Each row of a before or after table is a point. The points were changed in one or more steps. Then noise was added and the rows were shuffled. The steps act on columns, c1 being the first. Name the steps. A step turns or swaps two columns, mirrors them in a line or flattens them onto one, adds a multiple of one to another, or multiplies or shifts one. Angles are multiples of 10 degrees, from the lower column toward the higher: turns from -170 to 170, lines from 10 to 170 but not 90. Use the fewest steps. Two steps may share a column if one is a turn and the other turns, adds or multiplies; they go together, in the order done. Otherwise the lowest column goes first.

Before, 9 rows:
[[ 38   1 -14]
 [ 47 -17  24]
 [  4  10 -24]
 [  3   2  -2]
 [ 44   6   1]
 [ 24   7 121]
 [  0 -24 -17]
 [ 17   9   3]
 [ 15  -3 -22]]
After:
[[-19   9   2]
 [ -1  -1 -19]
 [  3 -13  23]
 [  2   5   5]
 [-23  -8 -25]
 [-33  12 -23]
 [-37   2  -2]
 [-40 -20 -15]
 [-14  10 124]]
Steps: shift c1 by -40

Before (11 x 6):
[[-30 -11 -40  -1  23  -9]
 [-15  27  -8  -8  17 -21]
 [  4   2 -41  -7  14 -33]
 [-28  44   0  23  16 -25]
 [ 79 -22   0  11  25  -1]
 [ 13  30  -3  -4  14 -12]
 [-32 -20 -27   9 -35   3]
 [-30  14 -15  -5   6 -30]
 [-27 -27 -48  62 -27   1]
 [-20  20   4  -1  20  19]
 [ -4 -21  -8  28   5 -33]]
After, 11 rows:
[[ -26  -23    9   -2   22   15]
 [  11    6   -8   -1   15   31]
 [ -21    2  -67    3  -35  -21]
 [ -20   15  -21   -3   16   31]
 [  -3   32 -103   -3   16   10]
 [ -33   26  -37   -3    7   19]
 [ -32   18    0   11   16   47]
 [ -37   12 -100   -1   25   -9]
 [ -18    4 -119   27  -26  -27]
 [  -6   37  -20   12    5  -13]
 [  71    6   -1    5   25  -20]]
Steps: add -0.3 times c5 to c1; turn c2 and c6 by 100 degrees; multiply c3 by 2.5; multiply c4 by 0.4

Before (14 x 9):
[[ 27  23  37 -19 -52  24 -33  51  49]
 [-22  54  20 -40 -24   6   7 -40  29]
 [ 58  59  14 -16 -20  28 -55  51  49]
 [ -3  40 -24 -33 -47  54  14  -6   5]
 [ 54 -20 -38 -10  41 -37   3 -36  -2]
 [-16  13  30 -13 -54 -30 -28  49 -31]
 [ -5  59   7  13 -51   3 -35 -24  14]
 [ 30 -19  43 -46  13   3 -38  18  51]
 [ -1  80 -33   1  -4 -42 -48   8 -24]
 [ 35  12   3  12  -3  16 -55  -4  -7]
 [-21 -10 -38 -19   2 -29  26  41  -2]
 [ 11   3   5  29 -50  -2   1  -9  13]
 [-18  -9 -40  57 -23  50 -58 -23 -29]
 [ 36  11  41  16  42 -20  -1 -31   7]]
After (14 x 9):
[[ 44 -24  -5 -35 -35  24  -4  -8 -25]
 [-30  25  33 -57  19  -7 -11   5 -56]
 [ 71  19   0  43 -36  47 -16 -17 -26]
 [ 40  35 -37 -41 -11   1  61  18 -22]
 [ -5 -31  46 -31  52 -14  25 -27 -29]
 [ 11 -28   3   8  50  -9   1   3 -14]
 [-23 -36   8  58  15 -55  21 -64   0]
 [ -2  -6  81  -9  14  43  27 -44  24]
 [ -2  34  48  -7  32 -56 -11  12 -13]
 [-31  21  16  29   2  27  -3  37  30]
 [ 43 -13  10  -6   6 -18  32 -39  -1]
 [-23   1  -3 -38  56  23  20 -12  64]
 [ 72   9  46 -47  16 -34  86  22  10]
 [ 29   3  -1 -45  45 -32  67  32   8]]
Steps: multiply c1 by 1.3; turn c2 and c3 by 120 degrees; turn c2 and c4 by 70 degrees; turn c5 and c6 by 170 degrees; turn c8 and c9 by 130 degrees; turn c7 and c8 by 140 degrees
